Every row gives one point. The points of each table are mixes of a few directions, plus a little noise. How many directions does each table use, and how many do they share? Where both have some left over, give the other angles between the two spaces (their principal angles), to ten degrees, smallest first.
(in the rows, 128 means zero)

First (5 x 3):
[[214 111 109]
 [189 117 115]
 [117 130 133]
 [ 48 146 146]
 [ 71 141 140]]
Second, 7 rows:
[[124 157 134]
 [131 106 124]
 [130 112 125]
 [141  23 108]
 [117 220 146]
 [134  74 118]
 [119 202 142]]
Directions: first 1, second 1, shared 0; angles 70

First, 9 rows:
[[133 117 103 102 168 117]
 [143 108 168 150  42 154]
 [129 126  91 101 196 107]
 [ 90 178  68 166 151 110]
 [125 134  56 126  96 125]
 [189  32 146 135 118 118]
 [127 129 144 120 139 131]
 [ 74 224 229  84 104 176]
 [140 103 143 166 135 115]]
Second, 7 rows:
[[158 137 101 128 152 178]
 [162 138  99 127 155 182]
 [148 135 111 128 144 161]
 [ 60 107 187 129  75  18]
 [152 135 107 129 147 167]
 [151 135 108 127 146 165]
 [ 64 108 183 130  78  26]]
Directions: first 4, second 1, shared 0; angles 70

First, 10 rows:
[[100 153 123 112 132 134 134 122 125]
 [167  94 136 148 124 122 118 135 130]
 [159 100 134 146 124 123 121 134 130]
 [122 133 126 125 129 129 129 127 128]
 [249  20 152 196 115 108  98 153 135]
 [ 74 178 116  96 134 137 141 118 126]
 [118 136 126 122 127 130 131 125 129]
 [111 143 126 117 131 130 133 124 127]
 [ 57 191 116  87 137 140 146 114 123]
 [126 128 128 128 129 127 129 129 128]]
Second:
[[143 117 159 133 123 130  83  86 122]
 [ 92 158  85 113 137 127 191 180 136]
 [178  84 148 155 122 122 102 123 128]
 [172  87 103 158 127 115 167 192 140]
 [ 92 161 135 105 131 137 115  97 122]
 [ 92 161 135 105 131 136 116  98 122]
 [164  96 133 149 124 121 122 140 131]
 [ 79 172 105 101 135 135 158 138 129]
 [143 116 150 134 124 129  95  99 123]]
Directions: first 1, second 2, shared 1

First (10 x 12):
[[130 153 121 108 124 139 148 160 109 120 133 138]
 [164 201 139 117 159 113 135  48 100  78 210 158]
 [108 123 113 100 112 128 121 185 169 144 106 164]
 [126  40 152 211 134 129 109  70 107 158  84  25]
 [139 169 123 106 130 138 156 146  92 109 148 139]
 [148 144 146 144 160  88  83   7 173 104 189 160]
 [144 147 139 137 149 108 111  54 137 107 170 141]
 [106 106 113 111 102 145 139 212 138 152  81 130]
 [110 111 117 114 108 140 133 190 141 149  92 132]
 [106  86 118 132 102 152 144 208 115 160  68  93]]
Second (10 x 12):
[[153  78 132 167 159 109 148  59 137 114 159 106]
 [152 120 132 127 148 137 147 134 112 123 158 135]
 [ 86 120  92 127  87 109 162 150 150 125  68 100]
 [164 140 124  82 158 138 155 175 143 116 192 204]
 [107 130 146 163 107 129  91  90 104 144  84  70]
 [ 85 115 116 148 101  86  96  77 198 130  88 119]
 [116 112  91 107 120 114 182 160 165 112 124 152]
 [121 167 161 138 121 145  51 110 103 151 114 116]
 [118 113 115 154 109 146 180 150  57 129  80  43]
 [182 190 166  72 171 168  69 172 117 138 217 234]]
Directions: first 3, second 4, shared 2; angles 50

First, 11 rows:
[[ 86 119 147  95 141 160  90  54  87  89 127 184 100 133  98  94 128 122]
 [134 112 154 137 121 174 129 165 144 171 129 135 101 135 152 139 166 114]
 [ 99 182  61 107 141  28 159  44 107  15 116 117 161 117  73 124  47 174]
 [117 142 110 118 134 101 130  93 115  90 126 130 138 125 108 121 102 141]
 [125 106 160 129 124 182 115 146 130 164 129 151  96 136 144 127 166 111]
 [142 131 105 125 137  62  93  96 103  98 140 104 199 110 108  98  78 129]
 [116 108 157 121 129 174 103 120 118 145 131 157 102 134 131 115 153 112]
 [144 173  71 145 122  46 192 149 158  95 117  71 163 119 124 164  83 165]
 [159 112 145 153 116 151 136 198 158 191 132 104 128 130 164 149 161 114]
 [143 115 142 139 124 144 123 160 138 163 132 121 128 129 146 134 147 117]
 [139 109 159 142 118 185 136 183 151 187 129 133  92 138 160 146 178 112]]
Second, 10 rows:
[[127 128 128 127 127 129 129 128 126 128 126 128 127 129 126 126 129 127]
 [ 87 138 200  74 164 134 151  83  68 153 104  91 137 143 131 141 184 113]
 [103 135 171  94 149 131 143 102  91 145 112 107 134 137 132 138 160 119]
 [154 122  89 161 108 123 115 152 163 116 143 149 124 119 126 119  97 137]
 [ 92 137 192  79 161 132 149  89  74 151 103  93 136 141 131 140 178 116]
 [196 113   7 222  65 118  88 204 230  88 173 190 114  99 122 103  31 147]
 [ 84 139 203  68 168 134 153  80  65 155 101  87 136 145 133 145 187 114]
 [154 122  82 162 106 127 113 154 168 111 145 152 122 118 126 120  91 136]
 [131 125 121 131 126 128 126 128 131 125 130 131 126 125 126 129 124 129]
 [151 123  87 161 106 125 112 154 164 111 144 151 122 119 128 119  93 134]]
Directions: first 3, second 1, shared 0; angles 70
